Every row gives one point. The points of each table are mixes of a few directions, plus a little noise. Count the directions of each table, and those that both share. Where both have some left over, give the other angles between the two spaces (their principal angles), to ten degrees, smallest first.
In the rows, zero is written as 128.

First, 7 rows:
[[ 38 125]
 [116 127]
 [125 128]
 [153 129]
 [199 131]
 [109 127]
 [155 129]]
Second, 6 rows:
[[191 130]
 [ 60 126]
 [137 128]
 [ 83 126]
 [121 128]
 [175 130]]
Directions: first 1, second 1, shared 1

First:
[[170 130 147 103]
 [ 71 117 179 100]
 [ 92 127 102 157]
 [213 141  87 141]
 [ 70 122 125 144]
 [151 130 127 124]]
Second (5 x 4):
[[106 121 126  93]
 [136  98 138  86]
 [211 114 147 193]
 [ 79 167 108 142]
 [107 140 121 126]]
Directions: first 2, second 2, shared 0; angles 40, 50

First (9 x 6):
[[ 99 160 126 123 127 160]
 [219  24 135 143 131  25]
 [155  98 130 133 128  98]
 [105 154 126 124 127 154]
 [ 89 172 125 122 127 172]
 [171  80 131 135 129  80]
 [127 129 128 128 128 129]
 [ 94 167 125 122 127 167]
 [ 93 167 126 122 127 167]]
Second, 6 rows:
[[179 123  87 132 123 176]
 [117 136 222 109 143 113]
 [ 64 108 130 164 115  96]
 [146 109 151 101  78 159]
 [147 157 120 129 181 117]
 [116 135  58 134 129 107]]
Directions: first 1, second 4, shared 0; angles 90

First, 8 rows:
[[131 180 142 145 110 111 133  75]
 [152  55 122 105 147  67 138 119]
 [ 91  99 114 136  58 158  84 165]
 [137 191 138 145 163 200 131 156]
 [167  99 132 129 155 140 117 149]
 [ 98 120 117 122 118 148 125 158]
 [ 88 145 121 122 105 110 142 111]
 [160 135 138 122 168  90 155  92]]
Second (10 x 8):
[[114 153 129 131 123 136 134 123]
 [134 118 128 127 130 125 126 130]
 [181  36 126 117 145  99 108 147]
 [ 88 197 130 136 115 149 143 114]
 [197   7 125 114 150  91 102 153]
 [164  65 127 120 139 108 114 141]
 [ 92 191 129 136 117 147 142 115]
 [ 93 188 129 135 117 146 141 116]
 [ 88 199 129 137 115 150 143 114]
 [129 126 128 128 128 128 128 128]]
Directions: first 4, second 1, shared 1

First:
[[ 53 157 137 147 135 177 148 122 102 122 121]
 [131 123 152 128 108  98 120  99 133 109 157]
 [132  98  75  98 128  70 169 126 123 137 149]
 [203 117 145  91 103 156  58 166 107 136 130]
 [150 125  92 116  85  37 223  80 186 135 135]
 [160 130 144 130 147 182  69 170 115 138 104]
 [142 175 135 128  89 195 153 143 146 150  77]
 [106 108 124 156 175  95 123 117 137 118 138]
 [ 77 119 149 160 181 143  89 128 103 108 142]]
Second (8 x 11):
[[139 100  63 110 131  94 133 148 178 138 147]
 [ 87 129 173 145 148 133 113 105  70 106 144]
 [141 158 157 149  84  98 179  76 179 122 115]
 [179 103  56  91 148 123 141 183 130 168 101]
 [ 52 182 212 165  98 173 148  71  88  97 128]
 [ 93 129  96 121 112 160 104 148 167 121 154]
 [159 117 124 121 134 143  83 156 141 133 128]
 [172 106 142 123 168 102 122 136  70 140 107]]
Directions: first 5, second 5, shared 4; angles 90

First:
[[ 99 117  93 102 120  65 123 145 151  93  76 117]
 [136 125 135 110 123 178 165 127 123 170 181 120]
 [152 119 146 144 148  86 100 151 135  99  72 126]
 [145 156  89 116 103 207 138 100  97 165 190 136]
 [114 103 167 142 153  58 118 153 156  95  72 121]
 [112 158 129 159 116 180 118  81 103 144 182 154]
 [146 136 108 110 116 175 146 124 114 157 165 124]
 [137 128 139 159 145  70  79 136 133  79  59 137]
 [ 88 133 126 111 108 185 176  99 124 175 214 130]
 [150 106 148 128 150  76 116 165 146 103  68 115]]
Second:
[[128 153 146 108 113 143 130 113 136 124 116  97]
 [129 113 135 106 100 146 140  94 110 148 112  79]
 [125 134 141 104  87 145 128 106 112 150 106  73]
 [140 169 105 133 209  76 102 147 159 126 178 168]
 [108 129 123 145 119  97  48 216 131 112 118 249]
 [129 141 138 144 122 149 162 124 139 108 125 106]
 [137 111 144 101 134 153 152  77 133 117 122 104]
 [139 178  99 159 176  94 156 136 141 147 176  82]
 [131 138 157  91 133 147 117 103 149 100 114 140]
 [114  14  92 188  86 131 145 163  70 147 114 182]]
Directions: first 4, second 5, shared 0; angles 60, 70, 90, 90

First (10 x 18):
[[ 89 162  77 133  94 110 189 143 114 140 114 115 137 100 145 184 118 121]
 [157 102 167 124 154 142  82 116 139 119 138 138 121 150 115  86 135 133]
 [ 89 162  76 133  94 110 190 144 114 140 114 115 137  99 145 185 118 121]
 [ 94 158  82 132  98 112 183 142 115 139 116 117 136 103 143 178 119 122]
 [201  64 225 119 192 162  13  99 155 105 154 152 111 182  96  22 147 141]
 [185  78 204 120 178 155  37 105 149 110 148 147 115 170 103  45 143 138]
 [ 76 174  59 134  82 103 211 149 109 144 110 111 140  89 151 203 115 119]
 [122 133 120 129 123 125 138 131 126 130 126 126 130 123 131 137 126 127]
 [162  98 173 124 158 144  74 114 141 117 140 139 120 153 113  79 137 134]
 [105 148  97 131 108 117 164 137 119 135 120 120 133 111 138 161 122 124]]
Second (9 x 18):
[[ 82 119 110 113 169  71 168 161 131 125 103 124 160  91 106  94 174 175]
 [101 117 107 123 178  97 157 164 132 142 129 120 158  98  98  95 166 164]
 [156 141 152 132  69 158  97  87 123 108 122 138  94 161 164 165  86  90]
 [191 138 150 150  79 207  74  86 125 137 168 132  87 177 154 172  67  65]
 [180 137 148 146  84 192  83  91 125 133 158 133  93 169 152 166  76  75]
 [ 98 121 114 119 160  92 155 153 131 129 115 124 151 102 110 103 160 161]
 [151 145 158 127  53 150  98  79 121  96 106 142  89 163 174 171  84  89]
 [ 93 116 106 120 180  87 163 166 132 139 122 120 162  93  97  92 172 170]
 [100 117 107 123 179  97 157 164 133 143 129 120 159  97  97  95 167 164]]
Directions: first 1, second 2, shared 0; angles 70

First (8 x 20):
[[156 121 169  81 121 157 183 119  68 153 167 123 183 184  74 113 164 181
  132 174]
 [135 126 139 116 125 136 144 126 112 135 139 127 142 143 113 124 138 142
  129 141]
 [112 132 105 153 131 113  98 133 161 115 106 131  98  97 159 136 108  99
  126 102]
 [ 91 137  72 192 137  88  52 140 211  95  74 135  52  52 202 149  79  57
  123  64]
 [121 130 117 141 130 121 114 131 144 121 117 129 113 113 142 132 118 114
  127 116]
 [111 133 104 156 132 110  95 132 165 114 104 131  95  94 161 138 107  97
  126 100]
 [131 126 132 124 127 131 133 127 122 130 132 127 133 133 124 126 132 133
  129 133]
 [166 117 187  63 119 170 206 115  42 163 184 121 205 208  51 107 179 202
  133 194]]
Second, 10 rows:
[[180 138 150  97 146 113 168 102  87 132 216  81 144 136 105 158  98 114
   86 133]
 [ 91 122 111 152 116 135  97 146 160 124  66 160 113 120 147 109 146 135
  157 122]
 [197 140 162  83 150 113 186  95  69 137 242  68 155 145  93 162  95 117
   76 141]
 [174 134 155  94 140 123 171 107  83 137 204  91 153 146  99 146 113 128
   97 142]
 [137 119 155 100 118 154 160 128  91 147 137 136 166 170  92 109 164 172
  141 163]
 [119 120 139 119 117 149 138 135 116 138 109 146 148 153 111 108 159 160
  148 150]
 [ 92 130  92 170 127 113  77 143 183 110  71 147  85  88 173 128 114  98
  140  95]
 [124 141  94 164 144  89  87 125 175 104 127 111  76  70 177 159  74  64
  103  80]
 [ 96 115 131 130 109 158 123 146 131 138  71 167 145 153 118  93 176 171
  168 149]
 [ 71 123  93 172 115 130  71 154 187 115  36 171  93 101 168 108 142 121
  163 106]]
Directions: first 1, second 2, shared 1

First, 9 rows:
[[ 98 150 145 121 128 105  83 125  83 106  81  57 115  64 145 134 146 117
  117 133 156 177  98 139]
 [157 108 111 135 129 151 169 131 169 148 173 195 139 188 112 122 110 138
  138 124 101  82 157 119]
 [137 122 122 130 128 135 141 129 141 135 142 149 132 147 123 125 123 131
  131 127 119 114 137 125]
 [107 142 141 123 128 112  98 127  97 113  96  79 120  85 140 132 141 121
  122 131 147 161 108 134]
 [127 128 128 128 127 128 127 128 127 127 127 126 127 126 129 128 129 128
  128 128 129 129 128 128]
 [180  92  98 141 127 168 203 133 204 165 208 249 149 236  99 118  97 146
  145 120  80  45 179 112]
 [137 122 123 130 128 135 141 129 142 134 143 150 132 148 123 126 122 131
  131 127 119 112 137 124]
 [100 148 144 121 127 106  87 126  87 108  84  62 115  69 144 133 145 117
  119 132 154 174 100 136]
 [110 141 139 123 128 114 102 126 101 115 100  85 120  89 138 133 139 121
  122 132 145 158 110 134]]
Second (11 x 24):
[[177  94 100 135 122 127 178 159 166 148 151 190 123 181  99 124 110 145
  108 136 102  69 173  97]
 [ 94 151 148 121 130 109  83 120  85 107  85  59 119  67 147 134 146 116
  123 130 155 178  96 141]
 [156 108 113 138 129 165 177 119 182 153 192 213 150 206 113 120 106 138
  150 117  95  76 156 125]
 [156 109 111 127 120  93 140 171 122 128  96 120 102 116 109 131 128 138
   85 147 130 110 151  96]
 [123 132 132 130 132 153 134 106 144 134 158 153 145 153 132 125 123 126
  153 117 119 123 124 143]
 [101 147 143 121 128 105  88 127  86 108  83  63 116  69 143 134 145 118
  117 133 154 172 101 135]
 [116 136 135 127 130 132 117 117 122 124 127 117 132 119 135 128 132 123
  137 125 133 141 117 137]
 [170 100 103 127 116  82 148 188 123 130  87 122  92 116 102 131 127 144
   69 153 128 100 164  82]
 [ 83 159 155 128 140 172 104  68 129 124 164 127 162 134 156 125 131 111
  186 103 130 161  89 175]
 [129 128 127 124 123  96 112 151 102 117  85  88 107  88 126 133 137 128
   98 141 144 142 126 114]
 [104 144 143 131 138 174 126  80 148 134 177 157 161 160 144 123 124 119
  180 106 118 135 109 162]]
Directions: first 1, second 2, shared 1

First:
[[112  91 141 133 140 113 146 124 157 136 123  97 142  99 144 136  99 147
  130 120 131 157  96 133 109 102 124 121 125 137  72 140]
 [115 143 116  81 155  74 140 157  85 126 129 115 104 163 116  88 146 139
  129 138 129 112 180  56 183 172 125 196  90 120 185 108]
 [111 130 122 147 156 112 117 152  87 110 135 141 122 125 143 133 140 124
  151 143  98 108 120 139 135 119  79 129 125 101 139 126]
 [ 99  94 158 176 128 179  92 118 174 148 173 105 100  80 119 131  67 114
  130 159 109 129  32 118 112  76  75  84 164 137 100  94]
 [160 189 104 114 125 119 123  82 149  86  81 164 147 174 141 132 154 149
  105  70 134 156 173 177  99 123 168 120 109  94 102 171]
 [143 172  76 132  74 148 164  96 156  99  92 172 152 161 131 140 159 154
  121 114 122 137 183 171 137 129 177 134 168 153 138 159]
 [119 117 109 118 163  58 169 161  72 102  93 133 166 131 169 145 166 152
  157 114 114 131 167 162 128 135 117 155  98 107 106 169]
 [165  87 198 122  84 220  73 134 145 216 199  97  91  92  62 119  93  46
  101 167 188  95  73  68 120 169 157  86 147 175 181  56]]
Second, 9 rows:
[[139 200 109  93 109 142 108  59 209 108 114 131  93 185  96  81 105 159
   74  90 142 161 157  81 141 126 174 149 120 121 137 118]
 [118  90 132 149 166  88 145 192  37 120 125 138 159  99 164 163 168 112
  175 146 105  99 130 173 121 135  79 126 114 107 125 148]
 [129 170 135 129 115 176  75  87 178 128 154 131  75 152  91  91  94 120
   93 131 128 128 104  81 139 115 123 119 139 120 157  87]
 [104 110 115 161 106 152 143 132 144 129 139 132 131 102 134 142 116 135
  146 157 105 123 100 140 138 100 106 117 173 152 123 124]
 [122 173 107 127 116 144 116  89 176 108 124 139 101 159 112 102 113 150
  105 120 117 141 137 107 143 112 135 135 138 125 138 118]
 [129  38 132 135 133  77 209 195  59 151 102 114 209  70 177 192 169 128
  181 137 139 124 142 196 107 145 137 128 125 160  80 180]
 [175 190 132  44 179  48 114 113  92 101  78 133 133 203 132  95 172 138
   93  51 171 151 217 108 117 185 184 173  22  63 134 160]
 [102  83 122 172 104 157 150 147 134 142 146 126 142  80 138 156 116 125
  157 168 105 117  87 152 131 102 102 107 183 167 116 123]
 [135  98 167 142 126 169  90 142 124 166 168 111 107  97 104 129 105  84
  128 155 142 106  79 109 118 132 111  97 135 136 144  91]]
Directions: first 6, second 4, shared 4

First (8 x 32):
[[127 144 149  89 129 146 104 162 128 112  98 117 133 117  82 133 136  93
  112 124 131 163 146 152 113 121 129 129 119 110 119 123]
 [121 105  61 228 134  75 169  56 145 205 179 142 117 142 249 115  89 221
  151 139 101  39  99  78 158 144 129 115 157 166 139 127]
 [130 133 146 104 128 143 120 143 121 106 117 125 131 125  97 130 140 105
  125 125 136 150 133 139 122 126 128 132 121 120 125 129]
 [131 136 141  85 110 137 111 167 133 110 114 124 129 122  93 137 133 103
  115 127 133 160 145 149 113 112 125 138 113 112 129 128]
 [125 145 129  85 113 129  99 176 146 136 102 118 128 116 102 137 119 109
  105 130 120 157 156 155 109 110 125 133 117 109 124 120]
 [120 134 170 170 211 173 135  62  80  98 101 115 142 124  94 103 163  98
  147 111 145 125  98 114 148 179 144  98 155 141 103 126]
 [130 137 132  87 106 129 109 171 141 124 115 125 128 121 105 138 125 111
  112 130 127 155 149 149 113 109 124 138 114 111 129 126]
 [139  92  96 174  93  93 178  88 130 134 198 156 117 155 202 130 120 184
  159 137 131  77  97  89 148 122 121 143 127 154 156 146]]
Second:
[[ 95 159 112 145 140 112  94 164 140 186  82  96 126  87 102 104 123 123
  114 129 111 150 175 143 131 111 121 116 134 110 120  98]
 [ 71 182 100 159 150  99  69 191 149 230  48  73 125  56  82  86 119 118
  103 131  98 167 210 154 132  98 115 107 139  97 114  76]
 [120 137 124 132 131 124 118 138 132 144 116 119 128 117 121 122 127 127
  124 128 124 134 141 132 129 123 126 125 130 124 125 120]
 [144 113 136 119 122 135 145 110 122 100 150 143 129 148 141 140 130 131
  135 127 137 117 105 121 127 136 131 133 125 137 132 143]
 [123 133 125 131 130 125 123 134 130 138 120 123 128 121 123 124 128 127
  125 129 126 132 135 130 129 125 127 126 129 125 127 122]
 [168  91 147 107 113 148 170  84 112  56 184 166 130 178 160 157 134 134
  145 126 149 100  70 110 125 148 137 142 121 150 138 165]
 [145 111 136 119 122 137 146 109 122  98 152 144 129 149 142 141 131 131
  136 127 136 116 104 120 127 137 132 134 125 137 132 144]
 [ 97 157 113 145 140 114  96 162 141 182  86  99 127  90 103 105 123 123
  114 129 112 149 172 142 130 113 121 117 134 112 120 101]
 [190  70 158  95 104 158 192  60 105  18 213 186 131 206 177 173 137 138
  154 124 159  85  38  99 123 160 141 150 117 161 144 184]]
Directions: first 3, second 1, shared 0; angles 30
